Every row gives one point. A path goes straight from each point to the next, and from the last back to the first. The post is the endless flat space through its rows: a point in 2 columns, a line in 3, a plane in 4, and so on, so that a path can go around it. Count how often the path circles the post. Going back the other way cancels.

Post (1 x 2):
[[  0 -11]]
Path, 20 rows:
[[-25  28]
 [ 36  43]
 [ 38  -8]
 [ 29 -64]
 [-25 -61]
 [-32 -11]
 [-34  51]
 [  8  22]
 [-21  14]
 [-29 -16]
 [  4 -61]
 [ 30 -30]
 [ 39 -36]
 [ -1 -48]
 [-23 -25]
 [-72   4]
 [-13 -54]
 [ 41 -45]
 [ 49  -5]
 [ 11  55]]
Times around: 0

Post, 8 rows:
[[-38  -7 -13   1  -2  28 -39 -24 -41]
 [ 63  13  49 -59 -46 -28   8  41  63]
 [ 40  62 -73 -17  95  18 -10  25  43]
 [ -8  30 -16  45 -12  11  19  28 -39]
 [ 43  43  20  10 -36 -30  38  -9  40]
 [  8  28   2  71 -28   5 -17  11  45]
 [ 23  41 -32 -54  92 -37 -82  11 -15]
 [ 11  47 -86  -7  -7   1  11  40  16]]
Path:
[[ 23  32  -3 -20  13   6 -52   4  49]
 [ 19  52  -3 -33 -29 -78 -23   5  10]
 [ 36  14  38 -11 -13 -34 -11  42  44]
 [ 17   2 -38  82  24 -30  -6  14   9]
 [ 46   9 -66 -42  47 -21   3  26  29]
 [-16  -6 -15  11  30 -53 -38   1  35]
 [  1  31  28  41  -5  -8  13  11  27]
 [-25  -3 -29  -4 -36 -11  31 -19 -17]
 [ 50  11 -47   6   9   0 -39  -4  26]
 [ 80  34  47 -51  24 -32 -28 -32   9]]
Times around: 1

Post (17 x 18):
[[-31  -7   8 -18  81  23  15  27  17  60   9   8  24  22   6 -57 -17   0]
 [-41  16  52 -10 -35  41 -26  41  15  -5 -13 -60   2   5 -38 -31   1  35]
 [  8  26  -5  16   5 -42   8  12  18  18  -9   6  19 -13 -68 -27 -19 -12]
 [  9 -31 -11 -33   2   0 -41  35 -21  -2 -14  22 -14   5 -30  40 -28 -62]
 [-22 -17  56   9  54   1   3   4  41  54  15  19  66 -57  42 -82 -22 -45]
 [  2  -2 -33   0  44 -35 -31  -1 -46  -6  27  25 -38 -39 -33  26   6   0]
 [ 10 -22  14 -20  20  44   8 -32  17  30  -7 -46  19 -27  15 -72 -46  -1]
 [-25  13 -41  -4  10 -43 -16 -12 -20  30 -17  -2  10 -22  13   8   6  23]
 [ 14 -10  55  16  12 -13 -20  -3  15   6 -13 -39  25  51   6 -53 -19  31]
 [  1   5  13 -24  39 -23   6   5 -32  -9  10  -4  13 -59 -14  43 -38  -7]
 [ 13  14  42   9 -80  12  31  65  30  13 -19 -19 -14  -5  -5 -10  41  95]
 [ 14  18  16  20 -53  53  19  29   0   6  -9   0  49  21 -27  14  38  29]
 [  1  31 -44   7   2 -33 -31  51 -36 -39  25 -35 -47 -15  -1  46 -20 -16]
 [-24 -18  33  29  21  21  37 -11   7   6 -38   3  28  40   7 -77 -18  -4]
 [  6  12 -10  23  45 -24 -11 -25  11  23 -19   9 -20 -12 -23  49  15 -49]
 [-32 -28 -21   0   5 -25   5   9 -24  43  30 -17 -24  -2 -23  25   2 -25]
 [-15   8  21 -37 -34   0  25  21  38 -36  -6 -38  10  34 -20 -43  51  58]]
Path:
[[-12   4 -18 -63  18   1   0 -58 -35  -6 -23 -10 -49 -33 -18  28  23   7]
 [ -4 -31 -25 -21  14   3 -15  47 -15  17 -36  -7  13  -4  18 -53 -16 -35]
 [  9 -13  -1   1  -6  19  30  32  20 -26   3 -43  16  -1 -30 -31  -3  53]
 [ 14  17   4  40 -38 -31   2   4  26 -10 -36  41  14 -53 -29 -30 -29  32]
 [ -3  15  49  13  -9  -2 -18  55  37  51  48  32  15  -4 -40 -38 -18  -9]
 [ -2  20  50 -67  15 -46  20  29 -24 -10 -19  19  10 -31 -17 -47 -31  40]
 [ 16 -38  33 -10  13  -3 -28  43 -20   5  -5 -21  -1  57 -19  -7  46   4]
 [ 25 -32   3  13 -14  21   9   0   4 -19  25 -41  15 -46 -41   7 -35   8]
 [ 20  20 -27 -55  23 -13  18  -9  27   9 -38  -6  41  31 -37 -24 -31  50]
 [ -4  25  16 -23  44 -12 -36 -18   8  52 -23   9 -27   5 -48  -5 -46 -31]
 [-18   3  36  47 -13  38  -9  54 -40  42  15  -6  16  37 -20 -40  27 -28]
 [-15 -37  24   9 -30 -17 -21  30   3  83   6 -64 -32 -35 -35 -40 -29   3]
 [ 17  26  -8   2  27 -18  -1  50  19  11   2 -16  27  -8 -25 -29 -45  34]
 [  3  -4 -32 -62  23  43  17  32  11 -43  20  -1 -12  27 -22 -10 -26  13]
 [-37  55  39  -2  11  17  -9  19   2   9 -21  47  56 -21  -5 -30 -13  16]
 [-34  31  34  19  41  30  29  19  -9  36  -9 -13   3   2  75 -10  12  49]
 [ -8  19  -4  18  -4  -7 -13  66   1   4   0  16   3  17  35  -6 -20  15]
 [  1 -12 -45  -2  23  15 -15  30 -18   9 -10  12 -12  20 -68  45  20  25]
 [  6 -25  20  15   2   2  11 -17  17  -9 -26 -34  24 -29 -10 -21 -16 -27]
 [-13   9 -27   3  21 -26   9  -3  59 -13   3  24   8  21 -14 -15  35  18]
 [ 46  10   1 -23  -1 -23 -30 -51  -4 -10  24  22  46  45   4   0  17   5]]
Times around: 3

Post, 17 rows:
[[ 18 -24  -2 -21  59   1 -23 -10  -6 -15  -7  15  31 -15   2   6  -2   7]
 [ 30 -13  27 -31 -42 -10   0   7 -20 -18  -1  10 -22 -20  54   9 -11  -3]
 [  2  43  30  20 -11  23  13 -11 -12 -25   5 -15  -9 -13  44  19  10  26]
 [  4 -33   8   3   3 -14 -68   5  -1  23  32 -19  -5 -23 -22 -20  -2  42]
 [ 10  25 -10  23  -2 -17 -14   8  25  71 -26  18  23  17 -18 -25   5  34]
 [ -8 -13   4  10 -41 -45   5 -18  23 -18   9 -30 -14 -18  16  -9  -4  33]
 [  4  38  62  18 -14   1  -4 -26   0 -23  -4 -18 -26  19  38   6  14  13]
 [  3  12 -15  10  10 -20  -4 -20 -13  33   1   0 -17  14 -25 -33 -20  40]
 [-13   2   5 -58 -14   2  34   6 -17  -8   6 -16  32   3   1  28   7  -4]
 [-34  -9  -4 -16  -8  -3 -19   9  25 -14  36   8 -28   6  47 -30  -7 -13]
 [ 85   1   1  20  -8 -24 -37  17  -4  26  12  -8   4  -9 -15   9  22  19]
 [-38  53   6  34 -32  -7 -17  -6  12  39 -16 -79 -21  23  28   9   6  10]
 [ 15 -23 -21  27 -40  26  -2  22 -26  17 -37  15 -19   8  51  11  -3 -36]
 [-40  14   2  18   3  -2  -7 -19  13  28 -19 -41   3 -20 -34   1 -16 -16]
 [-42  20 -17 -31   9 -14  -9  50 -22  57  -4 -14  -2  23 -10 -31  29  -2]
 [-34  43   3   1   4  11  -5   2  20  -5 -13 -29 -26  26  -2 -12   8  48]
 [-23  21  33   2  42  -4   6  19   9 -22  11  21  17  26  19  54  -5 -14]]
Path (24 x 18):
[[ 54 -49  -2  15 -47  -9 -42  25  20   4  18   1 -26 -20  42 -40   9  14]
 [ -4  35  19 -26   1 -50 -35 -33  40  53   0 -30  39  -6 -16 -20 -20 -16]
 [-29  27  -7  32  -5 -26 -31  41  21   5  27  -4 -34   3  50   4  37 -12]
 [ 21   4  57  15   5   4 -23 -33  -2  16 -15   6   5 -21   7 -19  33 -30]
 [ -7  -6  19  28  -4 -44  27  14  15  -2  17 -34   8  -7 -25  20 -10  -7]
 [-30  -9  33  21 -30 -14  25  -7 -25  -9 -10   2  10  -4  27  20 -22   6]
 [-46   7  -4  31 -33 -16   4  75 -24  35  18  33 -16  25  27  26   3 -21]
 [ 12  -6  12  12 -41  18  16 -12   2  37  -1  -1   7   6 -25  41   2 -15]
 [-12  45  17   0 -11 -42  58   6  21  39  11 -13 -24  28 -38   8 -32  23]
 [ 25   5   4  14 -37  48 -13  -2 -24   4 -13  14 -14  -1  27 -13 -16  61]
 [-71   4  24 -38 -10 -55 -10  -1  -1  13  25   1   7  12  18 -23   5  42]
 [-53  38 -49  42 -18 -14   8  18  34  33 -73 -50 -54  32  42   6  15  48]
 [ 17 -19 -28  31   2   6 -46  24 -33  26  35 -30 -55  15  31  -1  -8  12]
 [-90 -39   9  -1   0  -8 -27  15 -66  27   3   1 -38   5 -14   5 -14  12]
 [-63 -21   4 -32  22  37 -31  10 -27 -56 -16  18 -23 -11  39  16 -44  41]
 [ -3  36  22  43 -57 -31  13   2  -9  50   5 -64  -1  -1  10  -2 -24 -14]
 [-22 -18   7  10  -2 -26  32  12 -19  45 -10  20  50  -9  -6   8  11 -19]
 [-50  54  -6   9 -26 -50  23  12  -9  20  26 -45 -54  58 -15  -1  21  20]
 [-95  19 -12  -2  21  33 -44  57  21  13   5   0   2  28  19  -4  22  -6]
 [-28  20  21  39  -5  21 -19  17  23  -2  -2 -11 -24  -1 -10 -44  -5  23]
 [  2 -41   1  50 -13  20  -3   3  -9 -31   6   3 -32  -3 -23  38 -44  39]
 [-22  -3  31  -8  37 -39 -14 -13 -11  22  38  13  -9  -6 -10   4  11   4]
 [ 26  63 -32  34 -24 -18 -27   8  34  71  22 -31   8   2 -49 -26  37  39]
 [ 62 -51 -23   6 -14  27 -42   6 -32  29  -1  13 -49   4  22  -5  -3  18]]
Times around: 1
